Each row is a point. Each table stands for the endless flat space through its points: a line for two points, a plane for three, and so on. The two share one point or none. Which?
In the rows, 128 means zero.

First:
[[128 150 127  97]
 [124 114 147 113]]
Second (2 x 4):
[[ 95 100 150 111]
 [115 116 144 107]]
They share: no point

First, 4 rows:
[[ 98 133 138 114  87  79]
 [ 98 145  84 156 105 130]
 [ 86 122  93 155  93 123]
 [ 70  68 117 163 123 124]]
Second:
[[ 74  99 142 120 111 101]
 [ 98 107 122 148  99  93]]
They share: [ 86 103 132 134 105  97]

First (2 x 9):
[[166 142 146 150  95 132  86  77 169]
 [138 170 134 106  99 156  98 109 145]]
Second (3 x 9):
[[157 164 137 118 100 153  62 103 163]
 [163 173 133 113  98 161  55 105 160]
 [113 113 169 133 130 105  77  91 188]]
They share: no point

First, 5 rows:
[[ 85 116 123 174 174 108 144 127 116 131 173]
 [131  73 189 120 140 147  79 130 137 196 102]
 [111 125 141 136 122  98 143 128 123 178 129]
 [147  97 144 128 126 145 116 102 154 170 128]
 [117  76 146 144 192 139 111 117 131 157 142]]
Second (3 x 11):
[[125  89 119 168 160 142 127 118 107 168  97]
 [125 121 143 136 164 106 147 118 147 144 169]
 [113  85 111 156 143 139 124 110 107 182  99]]
They share: [119 107 130 142 154 118 138 114 132 160 143]

First:
[[118 134 100  93 114 196 120  51 167 112 165  67 108  72]
 [117  88  88 126  86 125 146 133 136 138 145 127 157 140]
 [113 110  84 162  66  83 150 150 132 147 112 165 141 141]
 [160 191 148 151 107 124 158 134 161  68 203  76  87  88]
 [125 114 121  41 131 156 156  76 194 153 181  36 102  71]
 [176 188 174 117 131 128 178 136 180  81 232  34  69  93]]
Second (3 x 14):
[[113 114 127 161  80 163 118 107 155  74 179  86 109 123]
 [121 146 106 134  99 138 137 104 139 111 163 104 123 117]
 [145 125 106 152  84 153 140 122 163  96 151 113 111  90]]
They share: [129 139 106 140  94 143 138 110 147 106 159 107 119 108]

First (5 x 18):
[[ 55 124  83 133  54 191 110 184  58 116 133 148 142 120 181 185 225 140]
 [119 157 118 180  74 169 162 150 116 134 102 118 182 130 142 181 178 141]
 [ 75  52 136 142 104 153 126 119 107  81 150  84 109 127 178 160 203 128]
 [ 72 118  94 144  75 180 119 166  76 104 111 129 158 114 157 167 228 144]
 [112  96 142 160  47 184 143 108 122 142 127 109 180 124 149 209 214 138]]
Second, 5 rows:
[[ 79 144 130 190  83 143 162 133 105 127 128  68 134 132 132 134 169 138]
 [ 92 132 123 154  94 144 180 127 112 113 125  91 108 150 172 172 174 152]
 [ 93 146 110 124  83 131 174 117 112 128 143  86  84 176 185 189 162 142]
 [ 68 159 170 202  64 130 166 123  85 121 144  55 147  86 114 151 183 152]
 [122 152  83 116  72 144 116 143  96 123 185  93 110 192 202 186 120  88]]
They share: no point

First, 4 rows:
[[127  62 104 134 177 186 121  96 180 197 144 122 127 165 181 157 160 165
  101 140]
 [124  98  97 164 107 130 105 124 150 126 173  99 157 178 150 163 195 133
  149 135]
 [109 134 107 179  84  99 103 105 126 101 156  59 202 168 139 160 160 129
  149 137]
 [ 91 134 121 167 136 119 139  93 150 139 146  53 198 146 153 144 130 165
  121 135]]
Second:
[[ 91 124 110 157 158 135  83 105 179 144 128  62 198 186 181 175 166 159
  135 111]
 [118 151 126 149 162 129  49 109 191 133  98  19 208 190 196 175 160 178
  152 128]
 [150  97 165 110 145 137  68  80 157 151 122  60 146 161 185 168 108 133
  164 197]
 [170 146 120 180 116 171  81  78 162 110 102   7 197 145 173 172 172 194
  145 183]
 [126  85  83 212  89 193 138  57 134 145 154  74 213 102 144 207 195 130
  111 157]
 [112  73 172 123 157 151  58  67 156 158 132  78 166 159 195 211 119  98
  165 182]
 [118 123  89 130 132 155 123  65 179 138 130  69 169 171 159 147 150 176
  146 141]]
They share: [114 102 108 157 134 141 117  99 154 150 149  86 168 163 160 156 155 151
 123 138]

First:
[[110 140  89 141  99 124  99  97 101 127 177 131 127  85 116 169 119  90
  148 152 144 143 159 120]
 [165 165  99 130 157 186 161  96 146 133 126 142 119 143  99 174 125 126
  181 156 149 120 180  50]
 [133 160 118 149 116 140 115 134 116 136 174 144 129 123  73 152  86 123
  187 172 106 133 180 106]]
Second, 7 rows:
[[161 157  41 135  44 177 144 123  66  98 174 122  75 104 124 164 109 120
  208 227  98 117 149  94]
 [158 108  97 209 148 164 141 100 130 172 188  80 161 127 123 205  95  96
  116 152 162  92 210  91]
 [189 170  57 122 108 159 180 144 141 129 170 153 161 102  92 211 135 113
  129 185 152 148 143  73]
 [137 158  73  81 123 135 132  97 138 128 191 154 155  88  65 174 116 112
  147 167 149 195 129  74]
 [166 122  15 131  82 194 129  98 110 104 192 128 121  65  59 187 103 140
  170 232 114 180 144  35]
 [ 86 156 132 187  81 127  86  94  69 113 143 110  54 156 168 144 103  75
  218 151 124  55 200 148]
 [146 172 118  79 157 115 160 113 138 172 187 144 183 108 103 163 123  99
  120 117 165 166 143 121]]
They share: [129 150  96 139 118 144 119 102 116 130 162 136 125 107 105 168 116 105
 163 156 140 135 168  98]

First, 6 rows:
[[113 179 167 164  56 153 130 158 151 151 126  88 109 135 135 188 149 107
   93  66 119 114 124 168]
 [179 150 167 115  79 137 131 124 141 191 167  99 112  92 120 155 134 119
   92  94 126 148 107 112]
 [154 177 162 199  85 170 115 156 108 157 134  79 180  83 120 144 154  96
  115 113 149 120 123 199]
 [101 156 143 121  60 156 150 159 166 146 111  81  80 152 165 208 145 120
  100  54 130  83 101 141]
 [171 128 148  95  82 136 108 113 143 218 184  66  90  90 141 144 155 113
   96  88 172 134  78 107]
 [219 138 144 135 119 167 147 134  98 171 146  96 192  46 122 127 126 120
  128 146 152 125 100 136]]
Second:
[[135 130 151 122 130 217 131 172  97 182 138 125 165  79 136 174 122 129
  115 106 149  98  75 140]
 [130 144 143 111 112 199 120 162  65 190 133 125 167 110  93 230 131 123
  120 112 129  42  67 138]
 [180 138 211 129 129 221 150 154 120 143 113 138 149  13 159 158  81 160
  148  89 206 134 135 109]
 [212 168 237 109 111 159 160 167 135 117  67 133 108  24 112 156 146 143
   89  85 144  87 151 126]
 [216 193 182 105  59 141 161 128 113 127  80  94 131 109 100 226 128 124
  137 116 131  43 144 101]
 [219 188 205 104  68 133 161 132 117 118  70 105 117  79  94 216 132 133
  127 102 139  46 153 106]
 [151 162  98 119  68 160 145 135  90 183 138  86 158 166 111 243 145 112
  128 122 102  37  74 135]]
They share: [164 144 140 123  94 164 154 147 130 156 124  91 140  96 146 168 132 123
 118 104 141 100  98 135]

First (2 x 24):
[[135 122 139 164 115 177 161 121 168  85 132 142 100 172 134  94 165 137
  128 106 164 110 156 150]
 [132 122 172 170 121 156 170 112 138  94 105 175  88 151 164  82 150 140
  161  85 140  98 189 147]]
Second:
[[146 139 124 192  99 137 187 120 116  85 133 136  89 152 144  59 180 170
  181  81 123 123 170 175]
 [109 112 151 175  88 193 152  71 145  72 128 152 100 158 123  69 126 136
  122 120 156 108 175 166]
 [134 132 148 164 144 170 155 137 161  93 130 136  82 166 161 106 171 127
  137 102 147 109 155 143]
 [127 143 163 153 101 131 160 129 151  93  96 177 130 192 137  89 159 194
  172  72 149 119 181 154]
 [113 125 154 158 163 204 129 136 179  91 134 131  77 168 158 121 150  96
  102 123 161 107 143 127]]
They share: no point

First:
[[134 139 179 170  81 102 157 137 187  86 105 125 101 173 116  99 125 123
  132 169 156 168 181 104]
 [174 159 129 170 136 107 157 112 137  91  65  80 131 128 106 129  80 143
   92 149 151 123 131 159]]
Second, 5 rows:
[[126 144 147 183  35  75 123  78 208  59 101 149  86 155 115 130 164 142
  109 174 160 100 121  70]
 [128 158 154 160  74  84 129 126 164  75  85 124  91 144 126 119 123 128
  125 175 159 145 142 115]
 [102 192 126 128 136 122 133 118 158  61  95  92  77 194 178 105  53 122
  119 197 205 159 146 123]
 [157 149 159 161 152 136 177 134 161  96  94  79 133 182 123 105  63 131
  102 151 173 161 181 144]
 [154 137 146 189 104 121 171  77 211  76 111 110 118 190 109 112 114 145
   92 158 167 113 154  91]]
They share: [150 147 159 170 103 104 157 127 167  88  89 107 113 155 112 111 107 131
 116 161 154 150 161 126]

First, 7 rows:
[[132 100 150 144 120  68  87 151 134 150 124  78 212  96 148  43 100 105
  134  88 122 165 150 105]
 [141 112 128 148  64  47 156 146 197 183 114 141 184  89 104  64 132  81
  138  76 125 143 196  77]
 [204  33 104 153  94 118 108 141 108 122  59  98 213 121 100  83 130 100
  104  25  97 153 135  79]
 [160  93 142 142  80 180  93 219 170 147 115 191 114 116 119 103  83 193
  100  90 146 164 114 169]
 [ 95 113 172 109  97  55 101 165 154 168 194  89 197  88 179  81  91 132
  202 161 161 125 151 127]
 [197  71 106 166  94 164 121 148 127 142  79 146 165 134  78 126 147 147
  138  65 134 169 109 123]
 [174  70 127 141 101  69 133 101 115 155 110  74 229 106 128  96 148  88
  185  87 122 131 152  69]]
Second, 7 rows:
[[178 141 168 110 103  78 122 181 181 126 170 151 154 105 133 102 129 164
  164 114 156 161 140 120]
 [125  93 180 122  66 117 122  83 152 180 114 166 132  74 156 110  13 169
  109  44 143 109 156 178]
 [157 116 107 131 153  86  46 159 104 186 132  56 220 160 183 101 165 108
  138 109 140 157 137 117]
 [145  69 154 142  72 109  60 153 146 146  72 100 152  94 178  66 111 163
  145  64 143 171 148 182]
 [112  68 175 125  64  97 136 181 211 144 126 121 146  77  64  59 137 199
  153 139 119 155 171 121]
 [138 146 131  47 146  37  86  63 139 186 152  89 166 155 130 129 107 137
   89   9 159 117 197 143]
 [183 113 148 128  95 103  49 138 123 141  89 121 147 111 224  93  94 140
  148  29 171 171 134 192]]
They share: [150 107 155 137  98 118 110 162 154 165 134 137 160 101 145  93 104 152
 155 114 144 147 137 131]

First (4 x 24):
[[115 152  91 156 152 149 173 131  68 128 154 111  96 166 175 123 133 130
  106  74 140 133  68 151]
 [131 141 105 122 133 135 149 108 109 147 155  82 113 136 168 101 136 108
  114  40 119 156 110 147]
 [157 143 115 138 152 161 167 134  98 149 136 114 123 148 151  78 148  91
   94  14 122 154  74 112]
 [ 90 139 119 133 120 184 179 142 105 118 117 134  76 121 161  97 169 188
   83 135 161 122  89 173]]
Second, 4 rows:
[[110 141 127 114  93 134 153  95 107 113 158 118  55 125 177 139 137 143
   81  83 101 131  53 166]
 [127 113  89 132 111 147 194 135  92 135 126 120  89 116 154  95 139 157
  114  71 154 132  99 155]
 [111 163 147 144 141 169 172 115 134 127 130 110  69 152 188 141 153 141
  108 119 114 112  67 153]
 [111 117  69 134 137 171 182 161  76 145 120 112 131 116 138  47 159 167
  106  75 194 154 143 161]]
They share: [108 141 111 131 128 162 167 128 103 130 135 112  92 131 165 101 153 152
  97  93 143 136  95 161]

First:
[[ 73 128 150  77 190  95 206  40 162 198 152  59  97 137 115  97 111 201
  142 182 143 136 151 128]
 [150  55 123 108 152 106 144 152 128 135 163 123  86  85 168 108 181 147
   88 126 142 189  88 105]
 [ 85 106 125 108 176 111 136 137 130 174 112 122  53 137 105 133 151 153
  146 159 135 149 127 111]
 [156 101 180  91 213 102 186 111 158 133 191  87 119  87 174  61 180 176
   86 191 138 179 126 100]
 [117 142 189  93 227 130 147 128 170 156 139 102 104 130 126  75 187 162
  130 219 127 150 142  96]]
Second, 3 rows:
[[146 112 148  99 199  95 118 112 147 154 171  84 132  88 111  96 181 163
   95 153 139 143  95 109]
 [132 103 128  95 184 133 148  80 181 138 141  67 121 108 143  69 189 137
  124 147 149 181 118 123]
 [102  82 140  71 145 139 166  92 187 162 111  94  82 144 179  78 165 143
  145 177 143 187 109 129]]
They share: no point

First, 6 rows:
[[ 47  99 160 156 201 125  97 183 162 123 123 185 152  99 161 164 179 199
  155 126 162 167 114 104]
 [ 52  95 150 139 169 132 124 177 159 133  98 164 143 133 154 169 176 189
  120 140 147 170 127  95]
 [ 43 102 157 131 197 144 121 181 161 133 122 187 165 113 159 164 173 203
  131 132 151 176 122  74]
 [ 96  41 105 174 112 141 112 113 146 121  82 128 186 158 121 124  96 134
  153 179 168  67  70 129]
 [ 88 136 125 156 181 125 118 189 136 147 131 184 148 119 154 201 168 173
  166 130 166 127 103 159]
 [ 99  94 109 187 129 112 112 165 146 126  79 140 136 140 130 188 154 148
  159 166 161  95  91 195]]
Second (3 x 24):
[[ 78 112 143 155 195 121  91 210 117 138 134 201 154 174  96 133 102 188
  210 132 167 143  86 125]
 [102 120 119 140 165 115 101 176 116 155 123 171 149 153 133 147 135 157
  175 116 152 120  83 110]
 [112 126 110 133 157 111 102 168 113 162 120 163 147 147 142 149 145 147
  167 108 144 113  79 102]]
They share: [ 90 100 125 152 153 127 115 156 132 147 119 159 151 147 153 163 141 155
 153 132 170 116 101 128]

First, 3 rows:
[[176 150 130 165  90 150 129  85  76 119 119  91 172 102 115 143 150  90
  128  92 102  62 125 130]
 [144 197  83 182  96  91 183 110 100 116  20 101 154 169  92 205 115  81
  119 159 132 139 195 124]
 [174 158 140 143  60 130 129 113 100 107 119  95 190 100  95 139 118  90
  164  90  96  64 135 142]]
Second:
[[178 168 135 143  91 137 131 113 117  74  56  94 152 143 131 110 133 113
  144 127  89 106 138 116]
 [173 136 125 134  55 112 139 127  91  77  99 138 149 128 125 117 154 103
  106  90  73  89 142 116]
 [151 148 105 164  83 110 147 101  65 125 105 114 171 102  83 177 148  81
  130  84 109  73 162 124]
 [180 174 123 167  81 131 145 103 101 110  76  94 154 145 125 146 133  85
  120 135 107  98 142 140]
 [163 115 113 131  54  88 132 135  66  89 110 162 133 112 107 123 181  90
  106  65  70  75 158 116]]
They share: [165 167 116 167  87 127 147  98  88 116  86  95 169 124 104 163 133  87
 131 114 111  88 150 130]
